Every row gives one point. The window is the flat piece filled in between its corners: a triangle in 3 columns, a solid with four corners in 4, and so on. A path goes straight from each point to the next, and from the last back to the first. List the points from which the path goes on through the window.
In the rows, 128 means zero.

Window (4 x 4):
[[130 130  83 149]
 [ 67 145  92 130]
 [136 113 112 113]
 [152 100 215 157]]
Path:
(1): [111 103  30 133]
(2): [121 153 114 134]
(3): [ 94 161 107 132]
(4): [ 53  83 107 134]
(5): [125  70 171 138]
(6): [158 142 178 154]
(7): [ 98 162 168 161]
(8): [135  62 148 110]
(9): [101 100 105 144]
(10): [ 99 184 127  99]
(11): [ 84 179 134 141]
(12): [112  97 126 133]
Through the window after points: 3, 5, 9, 11

Window (8 x 8):
[[126 119 153 191 144 134 185 111]
 [ 95 158 133 143 120 112  61 161]
 [120 107  46 192 112 108  88 126]
 [100 134  93 139 119 173  99 210]
 [154 135 164 130  91 157 125 196]
 [158 132 145 121 159 139 195 191]
 [206 141 110 161 197 153 127 149]
 [ 96 190 111 141 133 122 120  79]]
Path:
(1): [158  84 106 147 126 173 132 114]
(2): [111 162 183 207 146  96 183 186]
(3): [156 242  78 153 126 136 126 146]
(4): [106 132 121 134 131 131 106 131]
(5): [145 109 150 144 124 146 140 150]
(6): [103 187  89 176 162 135 179 193]
(7): [126 176  97 164 147 131 113 174]
(8): [118 110 123 143 102 152  90 114]
(9): [180 109 117 105 182 145  97 118]
(10): [129 169 107 193 108 138 147 204]
(11): [139 166 125 161 121 104 137 198]
(12): [103  88 143 118 104 185 126 128]
(13): [107  99  97 150 172 117 126  78]
(14): [118 192 118 154 109 132 123 134]
(15): [151 170 131 188 155 115 130 139]
(16): [166 105  90 120 186 177 131 132]
Through the window after points: 5, 13

Window:
[[126 138 128  89 148 114 157 159  85  40 107]
 [173 135 114 172 118 180 177 123 137 190 112]
 [103 170 132  89  99 113 103 135  57  45  63]
 [ 90 161 155 147 113 161 133 116 163 174 164]
 [155 116 147  87 106 112 118 100  96  30  90]
 [115 177 157 161 123 135 104 167 187 109 107]
 [ 73 154  78 168 119 128  88 124 192 157 146]
 [ 93 133 128 173  80 151  82 187 169 142 166]
 [194 158 130  99  90 104 209 138 141 189 107]
 [206 162 132 117 143 134 143 137 128 207 136]
 [157 109 143 102 136 125 166 137 136 211  82]]
Path:
(1): [130 143 131 223 124  91 162 150 114 160 105]
(2): [162 142 155 157 130 119 116 141 137 155 127]
(3): [122 187  85 108 107 194 173 153 176 156 106]
(4): [133 171 128 109 105 165 145 150 183 152 109]
(5): [141  94 144 189 155  87 131 132  93 153 155]
(6): [147 172 134 191 116  61 148 120 163 166 121]
(7): [150 149 137 121 125 168 135 147 142 157 120]
(8): [133 167 139 106 123 191 147 149 168 163 117]
(9): [123 127 111 158 109  70 116 142 108 138 118]
(10): [117 168 121 158 121  52  94 127  86 148 118]
(11): [144 142 141 126 107 212 151 146 188 115 137]
(12): [128 145 124  47 117 199  94 118 141 111 121]
Through the window after points: 2, 6

Window (14 x 14):
[[147 150 131  97 125 117 144  97 155 185 144 179 183 111]
 [124 162 158 144 120 184  99 161  70 120  65  81 181 129]
 [174 158 133 155 107 131  91 103 153  94 116 147  69  95]
 [146 140 102 104 161 103  59 152 164 105 140 129  71  80]
 [133 146  77 160 145  54  53  91 181  75 124 134 118 155]
 [141 126 142 108 188 113 203  90 179 218 148 172 148 216]
 [ 79 115 140 164 101 188 145 163  61 196 103 160 183 167]
 [187 111 105 130 121 119  69 168 150  66  98 150 132 144]
 [138 117  92 150 156 126 129 129 159  67 108 135 125  82]
 [129  74 132  94 124 116 140  70 160 169 139 130 140 164]
 [159  76 174 146 177  70 162 107 148 211 135 165 159 146]
 [ 76 145 180 107  85 124 186 155  91 167  89 148 168 162]
 [155 123 140 144 153  99  91 118 187  75 198 139 124 133]
 [125 121 177 137 146 163  82 149 202 129  86 163 132  77]]
Path:
(1): [138 136 106 152 120 117 134 141 171 122 134 136 149 113]
(2): [134  85 169  87 174 101  88  82 148 141 112 183  93 164]
(3): [164 160 162  87 142 108  88 116 137  99 168 198 151 152]
(4): [ 97  73 112 210 134 115 155 139 193 128 129  56 110 111]
(5): [150 133 125 132 101  99  97 132 191 135 147 130 133 115]
(6): [132 110 137 140 192 135 133 101 128 106 121 189 126 157]
(7): [106 159 126 103 155  85 115  63 102 110  89 181 140 136]
(8): [180  98 110 180 104 144 104 193 192 116 164  82 119 138]
(9): [148 122 137 149 135 126 128 128 176 166 124 136 140 126]
(10): [109 101 150 112 175 109  98 118 114  73 105 157 124 145]
(11): [145  91 144 148 143 103  75  66 131  78 161 218 105  96]
(12): [141 160 109 117 132 112 154 172 158 186 102  66 156 179]
(13): [191 124  96 161 115 123 138 143 180 190 114  93 181 141]
(14): [ 82 136 182 103 154 131  86 122  92  89 120 189 105 140]
(15): [128 152 144  76 193 110  97  94 132 134  84 190 130 119]
(16): [147 116 115 144 136 113 103 150 160 119 142 120 110 104]
Through the window after points: 3, 15
